Rows are points. A path goes straight from each point to the next, and from the last back to the first. The post is the endless flat space through its rows: a point in 2 columns, a line in 3, a plane in 4, and so on, so that a path can go around it. Count how often the path circles the post. Going back the other way cancels.

Post (1 x 2)
[[ 18 -19]]
Path (7 x 2)
[[ 58 -17]
 [ 46 -42]
 [ 49  -9]
 [ 26  30]
 [ -9 -13]
 [  1 -62]
 [ 29 -35]]
Times around: 1

Post (5 x 6)
[[-20  13  30 -58  60  18]
 [ 22  -2 -30   6   6 -73]
 [ 14  18  35  26 -42  61]
 [ -1  27   2  41  59 -60]
 [ 22   5 -15   7  -9  62]]
Path (15 x 6)
[[ -9  79  -1 -52  89 -26]
 [ 42   4  11 -16 -30  -2]
 [ 54 -64 -38 -12  14   4]
 [-17 -43  29 -15  29  66]
 [-22  -6 -26  43 -42  25]
 [ -8  17  -6 -47 -10  41]
 [  6  31 -43 -17  67 -43]
 [ 34  25  15   7   1  28]
 [ 46  -5  39  17 -19 -11]
 [ 53  16  19  10  41   1]
 [ 30  59 -12  14  90 -16]
 [-15  73  26  13   0   7]
 [-19  25 -40  31  16   4]
 [-28  -7   3 -20 -40 -48]
 [ -3  25 -41 -16 -24  -9]]
Times around: 1

Post (8 x 9)
[[-31  18  -1  37 -31 -62 -41  10  84]
 [-29  -9 -62   7  67  56  15 -10  65]
 [-32   2  94  25 -49  15 -35   7  43]
 [-14 -33  34  37 -34  21  27 -75  -8]
 [ -5  14 -21  23  71 -42 -14  10  46]
 [ -5 -42 -10 -29 -46  52  49 -55 -75]
 [-30  -2  53  18 -50  23  73 -27  -8]
 [-26  -4  19  78 -16 -15 -26  38  43]]
Path (24 x 9)
[[ 13  33  30  41  -2  30 -15 -27  36]
 [ 40  -9   5  -2 -43  -5 -28 -13  44]
 [-32 -31  -5  36 -44  16  22  -8  46]
 [-65 -56 -20  21   7  -5  42   4  33]
 [-72  18  25  11 -33 -11  30 -37  24]
 [-27  55  89  39 -19 -26  15 -51 -13]
 [ -6  27  24  32   6  34  23 -40  29]
 [  5 -10  25  31  11  26  34 -29  32]
 [  4   2  46  71  56 -65  12  36  37]
 [-43 -77  13  28 -60  -5  23 -52  44]
 [-32 -33  50  -4 -28 -31  70 -44  -4]
 [-46 -37  28   0  -3  34  19 -37 -25]
 [-44 -12  25  44 -42   9  23 -53 -16]
 [-18  41  25  48  -2 -24 -19   4  27]
 [-13  45  24 -24   6 -10 -15  29   4]
 [ 12   4 -57   6   9  25 -25  -4  33]
 [ 22 -24  46   7   7  39  -2 -42  52]
 [ 36 -17  76 -10  30  31   6 -13  16]
 [ 47  19  43 -35 -15   5  17  11   5]
 [ 12   2  46  38  34 -62  40  33  15]
 [-29 -47   5  -2  -6  25   0 -20  25]
 [-47 -26 -15   9 -11 -22 -37  30  -1]
 [-61  12 -34  32  11 -29  14 -27  15]
 [-30   8 -18  14  10  74  12  -5  21]]
Times around: 3

Post (13 x 14)
[[  27   -5  -19  -31  -41   36   -4   -2   26  -52  -16  -40   -6   55]
 [ -23   -1  -66  -18   89   28   31    6  -71   55   34   20  -30  -41]
 [ -10  -26  -17   -8   66  -11   -6  -41  -41  -24   79   -9    5   -4]
 [  16  -12    5   -6 -100  -41    2   -4  -12  -10   13  -59   53   61]
 [ -61    7  -25    7  -23   -7    1  -48  -41  -17   22   43  -57  -50]
 [ -15   16  -24  -47  -54  -28  -38  -76   -7   31   12  -41  -30   27]
 [  20    8  -29   11  -22   26  -46  -29   10  -18  -27  -10   71   48]
 [  13   -3  -45  -14  -32  -45   24  -51   10  -40  -41  -69   47   47]
 [   5  -18   22  -60  -29  -56  -27   -9   16  -13  -29  -19   44   33]
 [ -40  -11   10   -9   40   27   34  -60  -58   35   11   40  -37   24]
 [   8    1   23  -29 -105  -48  -53  -47  -61  -44  -53  -92    5   39]
 [ -11   -2   30   29   47   10    8  -26   11   31    9  -38   -8  -26]
 [ -20   23   -3  -43   52   49   50  -51  -44   22   47   14   11  -60]]
Path (8 x 14)
[[  3 -13 -21 -45  37  14  13 -76 -60  -8  15 -27 -38 -22]
 [  2  -5  22 -29 -51  53   7 -41   1  22  18  -6   4  51]
 [-39 -10   1 -20 -60 -23 -12 -26  22  72   2 -32  22  26]
 [-15 -11  29  26 -14 -23 -15  -2  29 -20  -4 -24  29  16]
 [-22  16 -27 -39 -31  -5  13 -22 -39  -9  -8 -24 -10  13]
 [-14  -2 -17 -36  24  15  -1  12  17   2  16 -78  10  22]
 [-55 -43 -51 -26 -37 -22 -27  -1 -30   4   5 -22 -38 -16]
 [ -1 -31 -44  -1  10 -26 -40 -63 -11  23   5 -18  12  29]]
Times around: 0

Post (17 x 18)
[[ 54 -33  11  59  -1  15 -76 -21   6  10   9  32 -15 -14  43 -25 -39  -9]
 [ 76 -39 -32  38  -5  33 -22   8 -43   5  27  64  11 -53  40  -1   3 -34]
 [ 25 -16 -12  34 -33 -41  -8 -32  15 -35  55 -40  48 -51  15   7   6  -1]
 [ 24 -39 -45 -34 -12 -13 -25   7 -18 -35   7 -27 -24 -11  -4  27  -2  15]
 [ 29 -44 -38  27 -14  57 -38 -30   9  42  -8  39  22 -27  12 -33  16 -40]
 [ 30 -13 -25  35 -10  63 -58 -15 -36  13  54  11   4 -13  26 -29  19  42]
 [-63  35   9 -15  10 -32  34 -42 -13  -7 -11  11  66  73  39  49 -28 -22]
 [-67  42  10   1  70 -30  41 -57   8 -49  -4  44   4  50  -1  21  17   6]
 [ 39  -5  -7   1 -45  24   6  24   7 -67   8 -43  -6 -18 -40 -26  -5 -29]
 [ 35 -52  12  57  65  31 -39  14 -38  46   5 -16  27 -17  27 -18   6 -15]
 [ 35 -31   6  31 -49   3  -8 -12  -2  -5  37 -41 -18   6  21  14  54 -35]
 [-22  48 -34   6  39 -37  83 -65  24 -18  -5 -21   4  62  53  14  -6   0]
 [-15  31  12  -9  38   8  77 -53  11   4  50  -5  -9  46   1  60 -29  -5]
 [-53  45  -6  -6  12 -55  40 -69 -29   2   7  -6  -9  40  -4 -19 -31 -25]
 [ 52  10  10 -22 -51 -34  -5  46  33 -10  17  -9  -3 -35  14  -5  17  11]
 [  5  30 -43  57 -28 -14   4  29   7 -14  -5 -24 -24 -39 -16  40 -13 -11]
 [ -1  29 -43  22  29 -51  16 -17  11   1  22  17  10  91 -13  24   3 -30]]
Path (22 x 18)
[[  76   47  -60    2   -4  -30   25    9   24   35   82  -35   23    9
    45   72  -11    0]
 [   4   29  -72   10   15   23   -3   20   15   11   61   37   35   13
    12   24   57  -25]
 [  55   20    2    2   42  -23    5   -2   32    0  -15  -43  -63   47
    28   13   19    1]
 [  41   -8  -28  -57    3   -9    7   -8   -2   47   20   24   33    1
     9   -6   28  -12]
 [  27    6  -37   25   17   14   12  -19   -7  -20   13    3   -2    6
    -6   31   21  -50]
 [   1  -21  -51   20   55   23  -25  -41  -21  -10   24    8    8  -41
    57  -14    5   12]
 [  13  -13  -38   53  -19   20   24  -57    2   17   28  -22  -24    3
    60  -37  -40   -2]
 [  -3    8  -70   46  -20  -10   81  -56   38   84   10   38   47   47
    23   -6   14  -31]
 [  67  -34   12   50  -42  -15   51 -101   48   -2   49  -26   55  -16
    57   78    9  -28]
 [  32   -2  -27    8   17  -58  -24   28  -22    9  -13   25   64   17
     6   35   27  -66]
 [  66   18  -47    8  -21  -27  -38   52   29  -34   17   39  -96    7
    33  -20   36    5]
 [  19  -23    3  -31   21  -50   34   -5   86  -15   27   71  -25   44
    -6  -19   30  -28]
 [ -39  -25    8  -66  -23  -35  -29   -2  -10   -9  -27   57   16    7
     3   27  -22   29]
 [ -40   59   37   95  -22  -52   12  -44   21   30   26  -33  -11   28
   -14  -27  -49  -21]
 [  84  -12  -29   43  -45  -23   55   33   74   47   30   36  -36   18
    22   21    9  -17]
 [  27   12   -7  -22  -11    4  -23  -42   12  -53   61   37   -4   54
   -13   18  -12   39]
 [  23   20    5  -43   31    2   10  -20  -36   12   43  -14   25   15
    -7   74  -37  -13]
 [   7    3   -6   15   31   94  -14   -8  -51  -17   42   15  -29  -30
   -15  -40  104   19]
 [ -31   42   33  -22  -13  -17    9  -17  -27  -20   41   17  -24  -44
   -13  -17  -49    9]
 [   5  -62   32    3   50    3  -54    3   11   -8   -8   37  -19   21
    64   12   29   27]
 [  -3   -6   16    0  -53  -36   80  -53  -20   -6   55   16   40   65
     2   79   16  -51]
 [  58  -31  -37   80  -26  -58  -44  -24    8  -31  -15    1   51  -35
     8    2  -35  -72]]
Times around: 3

Post (17 x 18)
[[  6 -23 -14  46  18  15  29 -34 -37   4  51  12  44  39  -2  -9  50 -21]
 [ 26 -45 -73   7 -34  42  -6 -28  17 -15  32 -25 -59  -5 -26 -47  36  54]
 [ 38 -24  -4   9 -16 -36  40  -1   1 -14 -33  56 -11  37 -38  94  93  21]
 [ 37  30  16 -28  92  -5 -17  42 -30  -2  -8  46 -37   8   3 -10   8  -3]
 [-29 -34  81  27   4 -33  12 -39  -1 -48 -51  34 -21  29 -27 -13 -29   2]
 [  8   7  44 -38  26  -9 -57  10 -18 -31  21 -48 -32   9  11  24 -11  -3]
 [ -8  22 -45 -48  -7 -42   7 -45 -12  77  39   2  17 -20  26  31 -22  24]
 [-16  28  27  19  -4  18  68 -30  37 -41  41  35 -12  73  53   1 -26 -53]
 [-17 -55 -14  18 -38  18 -14  17  98 -46  35  29   2 -11   2 -17  41  24]
 [-18  21  31   6  58 -35  35 -10  -1 -23  13 -29 -31 -58 -23 -74  38   8]
 [  9  24  -3  -2  24  30  14   0  17  36  60 -49   7 -10  10 -20 -19  46]
 [ 35 -17 -27  12  15 -32  -7  23  38 -55  -6  -7 -45  -7  19  51 -43   8]
 [-62 -54  70  42 -12  14  37  34 -61 -56  37  75  18  14 -66   8  33   2]
 [-62  46   5  11 -44 -18  10  22  -1  29  18 -50  44 -40   8 -24  -4   8]
 [-20  15  39  50  57  11 -11   3 -17  30  48  16 -52 -65 -18 -18  59   1]
 [  9 -20  22  -9  -4  24  50 -24 -12  41  43   8 -16 -21  73   1  18  18]
 [-69 -51 -26  21  37  30  14 -18 -34 -71 -53 -24  -7  20 -69  33  35 -26]]
Path (30 x 18)
[[ -23  -18   -5   33   39   51  -28   -4   29  -48   91   49   22   -7
    34   64   62  -25]
 [ -38   -7   27   50   -3   -8  -26   11  -19    6   42   20   -7    5
    10   46   70   22]
 [-100  -26    5   40  -27   25   10   14  -51   -4   60   21   -3   20
   -94  -55   56   26]
 [   3  -26   44    8   27  -26  -12   16  -16   29   32   41   57    6
    14  -33   41  -10]
 [  -7  -41   49  -13  -13   -4   32   14   36  -56    1  -47   -6  -66
   -11  -11    5   17]
 [   0   39   15   -4   95   21   69   22  -17  -28    2   39    4  -50
   -40   -7  -10   10]
 [  21    3  -56   21    4   -8  -75  -15   64  -37    5  -78   -5  -11
    -8   58   85   41]
 [ -36   31   44   22   15   35   64  -32  -38  -20   -2   -1   26   14
    34    8   43  -14]
 [ -32   22   39  -52   33   30   -7   -1  -10   -3   53   -1   21  -36
    40   18  -45  -19]
 [ -19  -31   24    2  -45   66   33   51   21  -42   26  -31  -27  -15
    40   -4  -25   -6]
 [  13  -14    5  -15  -11  -39   -4   10   54  -33   87   -3    6  -10
    13  -49    5  -46]
 [  44    7   -6  -46  -27  -13   18    2   30  -24    6   -9   -9    4
   -33  -23   19    4]
 [ -52  -31   36   42    9   60   42    5   15  -50   51   59   -9  -29
   -22    0   54   10]
 [   7   17   45   57   21   38  -19  -29    1   -3   -7   24   33    8
   -13    2   23   22]
 [ -21   -7   30   -6  -14   24   14  -21   67  -40   10   39   26  -16
    -4   41   19   39]
 [ -33    1    2   61   93  -32   30 -100  -23   -2    3   46    9   35
    13   26   25  -14]
 [ -24   20  -44    5   36  -65  -44  -41   34   21   60  -91   64   -6
    12  -30  -29   -6]
 [ -24  -16   24   45   -1   50  -51   28  -15    8   57   -6  -97  -29
   -35   -1  -23   29]
 [   8  -38   34  -25  -30   26  -21   -1   29  -13    0   -8  -14   -9
   -59  -25   34   55]
 [  17   -3    8   33    7   44    9  -19   66  -42   12  -29  -47   -2
   -56    9    3   43]
 [  10  -20   24   18  -20  -25   18   -3    9   16    8   53   10   -9
    20   51   84  -23]
 [ -43   49   29   33    1   20   13  -28  -10   19   21  -35   42  -22
   -46  -14   16  -16]
 [  21   40   17   32   30   11   76   38    9  -46  -32   -2  -14  -43
    51   33   20   23]
 [ -52   14   26   41  -13   20   37   12  -18  -22   21    2  -10   31
   -30  -46   73   33]
 [ -35   -2  -65  -51   11    2  -11   -8    2  -25   37  -36    3  -11
    65  -33   11  -22]
 [ -51   19   74   35    3  -25   60   55  -16    2  -35  -28    0   32
    -6   -3   19    7]
 [ -11  -46   -3   18   19   67  -10   59   18   23   91   19  -26  -47
     6  -25    6   28]
 [ -11  -12  -45  -39  -88  -37  -14   16   55  -77   20    5  -11   -7
    17  -10    1  -25]
 [  36    2  -49   -7  -22  -34  -25   11   70  -54   12    9  -10  -26
    -9   30  -27   16]
 [  -2  -37   14   25    3   30   -3    3  -53    7    6   41   36  -26
   -32   40   53   17]]
Times around: 3
